Every row gives one point. Two turns around zero, p and q, are shown by what they do to some points. Where does a point land after both, in the order given? Backwards means that the second turn is done in reverse. Each puzzle has new turns, and all numbers are rounded.

Turn p:
[-0.11 -0.09 -0.21] -> [-0.18  0.14 -0.11]
[ 0.55 -0.41  0.39] -> [-0.15 -0.72  0.29]
[0.23 0.25 0.06] -> [ 0.28 -0.17 -0.12]
[-0.10  0.22 -0.17] -> [ 0.12  0.19 -0.19]
[-0.57  0.02 -0.07] -> [-0.08  0.55  0.13]
Turn q:
[ 0.38 -0.23  0.05] -> [0.36 0.09 0.24]
[-0.39  0.15  0.37] -> [-0.54  0.10  0.10]
[ 0.38 -0.55 -0.04] -> [ 0.50 -0.16  0.41]
[ 0.27  0.07 -0.09] -> [ 0.25  0.14 -0.08]
[-0.31  0.25 -0.17] -> [-0.26 -0.11 -0.33]
[-0.33  0.31 -0.12] -> [-0.31 -0.05 -0.34]
Where do these land?
q, then p backwards: [-0.50 -0.25 -0.24] -> [ 0.51 -0.34  0.02]
q, then p: [-0.40 -0.10  0.46] -> [0.07 0.38 0.48]
q, then p: [ 0.15  0.27 -0.03] -> [ 0.13  0.06 -0.27]
q, then p backwards: [ 0.50  0.12 -0.04] -> [-0.23  0.46  0.03]
p, then q: [ 0.26 -0.05 -0.16] -> [ 0.09 -0.30  0.00]

Turn p:
[ 0.11  0.37 -0.29  0.13 -0.04  0.05] -> [-0.24  0.32 -0.13 -0.20  0.06  0.19]
[-0.42  0.03  0.06  0.42 -0.01 -0.30] -> [-0.30 -0.12 -0.41  0.41 -0.02 -0.09]
[-0.40 -0.18  0.00  0.11  0.27  0.54] -> [-0.25 -0.57  0.05 -0.16 -0.33  0.20]
[ 0.48  0.04  0.14 -0.05 -0.19 -0.06] -> [ 0.39  0.36  0.01 -0.08 -0.03 -0.05]
[ 0.49 -0.41 -0.22 -0.51 -0.33  0.12] -> [ 0.36  0.16  0.46 -0.49  0.09 -0.47]
[-0.02  0.54  0.31 -0.08 -0.14 -0.43] -> [0.00 0.48 0.03 0.56 0.12 0.19]
[-0.24 -0.40  0.01 -0.01  0.45  0.09] -> [ 0.03 -0.64 -0.02 -0.03  0.10  0.03]
Turn q:
[-0.15  0.05  0.32  0.27  0.38  0.12] -> [-0.15  0.07  0.35  0.17  0.42  0.06]
[-0.64 -0.23  0.23  0.03 -0.14 -0.02] -> [-0.25 -0.26  0.15  0.57 -0.17  0.15]
[ 0.31 -0.14  0.23  0.60 -0.01 -0.11] -> [ 0.03  0.27  0.31  0.10  0.15 -0.58]
[ 0.04 -0.32 -0.39 -0.21 -0.03 -0.31] -> [ 0.13 -0.40 -0.40 -0.06 -0.10 -0.21]
[-0.04 -0.06 -0.30 -0.40 -0.04  0.37] -> [ 0.29  0.00 -0.37  0.02 -0.06  0.41]
[ 0.52 -0.03  0.10 -0.29  0.17 -0.26] -> [ 0.31 -0.21  0.15 -0.52  0.03 -0.15]
[-0.04  0.73 -0.19  0.00 -0.33  0.20] -> [-0.37  0.54 -0.19 -0.28 -0.27  0.32]
Where do these land?
q, then p: [-0.32 -0.18 -0.64 -0.39 -0.06  0.01] -> [-0.32 -0.13 -0.10 -0.66  0.07 -0.36]
p, then q: [-0.02 -0.05  0.29  0.28  0.07 -0.29] -> [ 0.00  0.21 -0.27  0.01  0.13 -0.34]
q, then p: [-0.17 -0.09 -0.49 -0.30 -0.53 -0.20] -> [-0.38  0.24  0.02 -0.34 -0.02 -0.61]
p, then q: [-0.03  0.13  0.31 -0.33  0.25  0.29] -> [ 0.35  0.26  0.36  0.21 -0.04  0.08]
q, then p: [ 0.10 -0.33  0.22  0.37 -0.19  0.04] -> [ 0.18  0.25 -0.39  0.30  0.02  0.00]
q, then p: [-0.12  0.40  0.32  0.11  0.30  0.43] -> [-0.03 -0.16  0.11  0.09 -0.30  0.65]
q, then p: [ 0.56  0.12 -0.01  0.26  0.17 -0.28] -> [0.18 0.10 0.25 0.33 0.53 0.09]
